Every row gives one point. To make a cloud, some directions were put in groups of two or more. Within a group, all points are equally far from the middle, so they leave a hole (a ring in 2 directions, a hollow ball in 3). The other directions are filled evenly. Then the cloud was stretched, turned, moved and blurred a little. How many holes are there, and how many directions does each take, smallest first?
In the rows, 100 means zero.

Cloud:
126,93,33
151,102,166
125,66,50
154,131,122
73,117,48
53,117,86
89,142,69
118,81,62
84,51,134
63,137,128
73,73,81
91,60,113
139,101,141
128,130,79
93,132,96
124,90,114
104,77,113
48,91,120
195,80,62
81,65,79
Holes: 0

Cloud:
130,86,151,58,50,126
116,60,123,166,103,122
53,102,106,48,32,102
34,45,117,78,86,55
163,74,157,84,82,84
94,110,72,119,61,25
52,61,46,77,118,92
92,87,58,132,137,38
97,91,178,51,125,76
119,107,169,89,32,87
98,55,126,127,31,58
91,90,168,84,165,113
75,79,80,95,166,143
99,41,61,91,54,102
95,100,173,138,47,65
103,105,176,120,43,59
82,92,166,50,59,136
118,43,130,79,124,44
111,109,76,63,163,77
69,117,73,136,116,32
111,118,84,47,145,67
70,49,145,126,158,82
61,94,148,84,72,18
97,98,167,43,110,61
62,143,91,55,126,112
94,127,71,137,73,47
101,103,111,33,45,122
91,133,77,81,37,103
82,85,110,93,9,77
62,121,92,32,64,112
21,80,118,136,111,129
95,148,88,106,88,33
124,86,60,102,114,150
92,76,139,177,79,88
56,102,147,29,76,85
158,66,72,87,85,75
94,90,65,37,122,130
95,75,64,52,149,78
20,70,159,94,84,79
99,85,162,40,121,74
109,119,88,78,173,86
43,73,110,148,95,143
43,78,49,98,133,70
19,110,154,119,117,97
43,78,93,146,99,143
53,55,115,142,109,147
78,37,67,58,88,112
55,86,51,99,48,103
77,58,146,149,140,56
78,105,175,85,67,151
132,77,102,51,127,45
149,61,154,138,119,102
48,145,141,107,139,87
105,58,106,119,40,38
134,107,163,117,160,89
27,76,87,66,76,53
Holes: 3 (2, 2, 2)

Cloud:
143,147,74,87,93,76,164,180
95,106,125,173,102,94,163,114
147,132,84,56,55,131,99,159
127,71,135,45,90,121,103,102
96,83,78,111,92,150,66,59
68,134,145,71,105,146,122,127
122,166,65,120,24,108,120,78
154,111,62,169,148,114,100,120
72,78,113,154,133,98,97,118
86,165,112,127,42,123,130,67
71,93,110,147,175,155,139,168
168,124,63,138,79,104,162,90
112,83,107,64,34,103,85,167
76,106,106,81,135,142,189,69
154,147,136,77,109,76,189,97
66,180,100,143,97,75,85,90
165,127,87,74,74,95,157,60
52,78,109,122,130,109,111,39
64,49,70,63,133,101,130,158
130,157,129,105,176,139,120,93
166,58,114,77,98,111,145,158
105,154,35,165,100,106,130,149
105,160,86,93,97,30,159,65
68,105,122,46,125,131,173,102
138,85,116,83,125,157,75,118
77,144,115,47,141,106,152,72
147,77,121,112,89,159,91,125
161,134,110,68,119,118,185,47
48,126,44,107,70,70,168,159
178,130,98,109,92,80,173,32
167,83,121,81,104,147,109,137
125,70,49,76,128,144,125,91
110,145,102,98,140,64,164,159
29,149,64,80,72,135,123,80
132,124,78,40,118,117,112,65
138,81,71,165,134,100,92,101
146,84,64,56,54,114,137,137
126,131,76,53,130,93,109,36
25,136,66,67,95,109,134,90
93,119,69,156,116,87,195,127
76,164,149,109,39,87,106,108
48,92,90,109,39,151,138,115
37,121,130,75,118,116,86,127
93,146,53,90,51,79,182,155
50,81,121,49,133,78,118,88
128,50,85,134,109,190,118,120
143,137,77,143,39,75,78,68
113,53,70,122,47,117,140,122
98,67,118,150,138,92,104,149
178,113,101,147,78,109,122,49
139,113,67,134,144,147,98,56
86,158,85,51,122,103,137,53
124,59,126,126,172,96,100,132
93,167,81,155,121,100,108,137
65,135,126,38,56,107,150,122
125,80,135,103,58,114,87,131
59,84,122,66,85,162,108,178
126,83,126,73,51,99,88,140
144,164,106,112,72,142,120,149
189,93,127,164,110,91,113,69
65,161,103,40,121,92,126,76
138,145,94,85,126,59,70,103
95,172,74,102,42,141,111,58
117,153,155,72,135,138,144,92
114,73,53,79,22,94,123,124
50,142,65,125,113,91,139,85
88,145,63,56,70,144,168,125
68,184,93,129,107,95,74,102
162,63,120,99,126,60,132,138
172,108,60,113,81,95,170,98
47,132,106,105,51,172,108,172
61,121,110,151,151,127,122,116
74,69,75,113,55,179,79,134
145,113,79,51,151,124,124,98
49,87,91,145,126,97,127,87
75,135,110,80,118,33,164,96
123,132,171,98,115,65,175,106
127,176,113,111,72,145,79,51
135,126,46,113,21,114,109,97
Holes: 3 (2, 2, 2)

Cloud, 108 rows:
105,79,106,117,53,80,136,89,105
112,64,166,103,106,66,59,116,135
52,64,111,89,59,88,127,25,106
74,61,118,72,74,149,75,95,125
88,51,70,142,89,101,33,76,103
84,111,80,70,148,57,119,30,110
107,108,94,87,48,55,49,116,144
98,97,105,99,85,120,105,73,99
94,94,44,72,123,110,118,140,144
86,64,152,85,142,73,128,122,117
138,43,71,103,135,60,66,74,96
126,114,60,71,103,111,138,57,108
84,77,82,55,53,149,112,92,122
114,49,141,106,138,73,97,62,112
92,94,102,95,84,142,67,126,180
115,48,114,92,131,59,71,137,63
83,59,83,77,31,83,94,91,75
101,116,111,152,125,71,143,85,121
107,73,134,134,108,98,77,47,138
61,105,113,89,46,123,45,79,81
127,31,104,49,105,64,78,135,156
128,77,81,142,93,74,49,84,97
138,74,56,125,67,65,86,130,93
102,59,129,97,62,116,64,93,135
44,91,104,88,62,58,72,135,81
162,63,55,112,119,109,114,79,164
55,52,55,119,121,84,44,99,83
67,78,123,92,122,90,89,62,118
125,71,111,87,103,55,80,71,124
65,5,128,86,105,80,98,67,116
65,40,105,111,67,42,94,75,113
87,39,54,129,113,57,70,67,123
105,81,138,72,128,72,90,75,125
52,62,87,161,63,97,153,72,86
96,70,51,171,111,66,95,77,176
57,118,87,47,85,93,50,72,110
118,31,120,116,86,92,147,92,163
134,97,104,77,113,109,71,107,51
74,66,109,28,48,94,90,69,140
66,98,109,125,155,75,62,107,150
75,144,95,97,81,102,71,80,99
64,98,55,90,112,46,53,81,139
80,76,78,98,143,75,100,49,150
50,85,120,109,158,55,64,90,93
121,64,75,73,57,86,88,130,73
69,48,116,35,91,72,109,108,113
69,117,92,77,122,54,80,94,84
61,99,59,91,119,120,83,154,54
59,120,145,88,112,86,131,93,108
74,90,44,170,89,89,72,72,94
124,111,64,56,110,96,36,86,112
50,101,48,85,105,56,88,134,131
70,43,131,89,111,53,87,94,66
120,81,121,62,96,115,93,131,112
89,73,159,133,71,42,101,55,146
77,96,126,74,132,99,111,105,104
86,60,153,106,97,100,112,129,115
65,57,116,154,113,70,95,119,159
71,64,135,90,83,104,76,49,75
63,113,115,100,184,98,98,36,153
71,64,37,92,114,81,45,115,108
120,94,94,30,75,99,101,89,160
101,116,81,87,145,132,91,124,149
63,101,73,73,76,104,102,43,137
115,38,94,92,95,66,64,107,88
48,106,154,103,76,106,119,86,91
116,63,160,117,124,133,105,89,99
90,83,128,117,88,101,69,41,64
110,51,97,90,104,110,128,138,137
91,87,68,111,116,41,37,123,162
71,56,98,132,93,88,99,110,131
63,79,85,109,168,83,117,145,162
54,49,91,124,119,103,91,85,53
109,64,87,127,102,109,83,118,126
123,59,88,83,96,65,88,127,167
95,95,108,70,93,130,54,118,129
77,45,90,121,90,116,106,79,124
112,86,54,104,115,57,103,50,131
121,73,133,125,67,98,43,151,67
152,71,63,48,99,89,75,119,119
129,132,100,60,95,74,71,94,50
107,73,94,66,77,97,115,111,50
87,64,116,55,66,109,123,128,177
88,52,97,157,59,98,123,104,84
97,89,106,95,134,60,109,68,98
89,98,129,120,141,63,88,60,98
79,121,74,69,118,109,121,87,85
46,85,107,125,122,44,77,65,62
76,59,126,38,113,82,75,85,113
46,65,118,147,84,77,118,97,84
57,103,149,103,70,88,116,97,142
152,122,86,86,65,96,66,102,81
123,56,92,89,24,108,89,83,95
100,99,156,54,72,98,113,43,118
117,54,103,76,96,73,86,142,167
142,121,100,45,59,97,79,71,86
106,126,93,148,121,65,112,65,73
142,51,77,122,95,123,108,115,123
109,65,61,46,132,82,111,121,141
137,78,89,122,62,88,115,109,114
149,35,117,136,64,103,114,78,135
68,68,101,39,73,82,133,84,174
70,116,58,101,99,31,96,104,93
118,99,146,101,144,130,92,127,114
99,49,106,95,129,62,136,69,130
127,72,90,120,48,108,55,136,134
90,114,89,95,123,92,75,120,108
76,64,89,99,88,63,117,104,144
Holes: 0
